Each row is a point. The last column is the point's height on a tilted bowl or saddle (a function of degree 2), plus a little noise. Count its main directions that bend up, bend down and stay straight.
(in the rows, 128 means zero)

Points:
[[133 152 153]
 [124  84 137]
 [179 122 177]
 [127 182 133]
 [123  99 148]
 [204 144 187]
 [124  94 147]
 [210 124 207]
 [137 189 123]
 [180 129 176]
 [136 224  69]]
Directions: 1 up, 1 down, 0 straight

Points:
[[214  66 167 196]
 [107 110  70 129]
 [109 201 128 153]
 [ 78 137 157 126]
 [ 78 110 119 145]
 [197 106 131  97]
 [ 65 153 102 194]
 [135  94 174 110]
 [ 91 146 167 105]
 [ 55 173 104 234]
 [167 145 133  75]
 [190  99 152 111]
 [120 123 205  91]
 [183 125 145  83]
 [ 92 103  83 144]
 [ 95  88 141 132]
 [198 215 134 138]]
Directions: 2 up, 0 down, 1 straight

Points:
[[165  75 176 116 140]
 [185 153 146 222 200]
 [181 217 134 167 179]
 [123 196 107 166 145]
 [177  88  90 140 153]
 [ 69  93  34 117 195]
 [ 51 104 122 206 187]
 [175 103 136 122 144]
 [140 133 135 164 144]
 [ 90 163  91 111 154]
 [126 143 184  71 174]
 [140  75 139  34 164]
 [164 145 113 117 149]
 [135 139 141 177 149]
 [ 91 121 150 151 148]
 [ 89 104 191 111 162]
 [119 160 114 124 143]
 [ 98  75 198 111 155]
 [ 28 157 202 132 227]
 [145 103 146 114 137]
 [ 30 123 107 140 183]
 [147 203 170 112 179]
 [129 154 152 207 169]
 [ 93  81 133 107 142]]
Directions: 3 up, 0 down, 1 straight

Points:
[[231 117 133  90 185  95 171]
 [170 181 107  54 101 142 145]
 [169  91 153 209 187 179 128]
 [159 193  86 130 145 130 158]
 [155 197  84  68 208 133 100]
 [184  97 119 188 114 154  82]
 [136  64 174 210 121 155  56]
 [149  72 134 100 102 147 139]
 [ 52  89 108 118 121 238  73]
 [158  76  99  83  81 118 154]
 [113 139  65  88 204 119 138]
 [107 129  81 108 142 150 129]
 [138 113 159  97  88 136 146]
 [138 140 179 175 182 155 174]
 [180 131 175 150 134 107 147]
 [146 161 101 131 128 108 148]
 [181  97 166 119  82 157 145]
 [187 143 128 148 164 129 165]
 [114 140 165 179 154 161 133]
 [ 88 103 150 223 124 209   7]
 [100 136 155 130 140 122 132]
 [134  63 129 163 123 130  95]
 [187 133 196 169 145 210 151]
 [ 81  95  54 149 147  79 136]
 [ 40 169 142 128 138 193 126]
 [106  40  68 210 186  73 123]
 [173  98 115  73 106 118 150]
 [ 98 158  82 137 229 206  84]
 [183  72 130 114 105 147 136]
 [210 128 116 130 126 133 153]
 [189 140 122 120 125 109 154]
 [140  67 124 149  74 192  73]
 [ 93 156 198 121 148 154 163]
 [ 78 192 138 107 158 103 116]
 [ 58 154 165 155 100 188 118]
 [116 193  59 194 187 120 175]
 [135 110 131 226 103 147  17]
 [101  76 125 140 233 113 184]
 [ 96 150  85 113  31  51 114]
 [135 125 164 182 136 116 117]
 [155  79 106 112 117  84 136]]
Directions: 2 up, 2 down, 2 straight
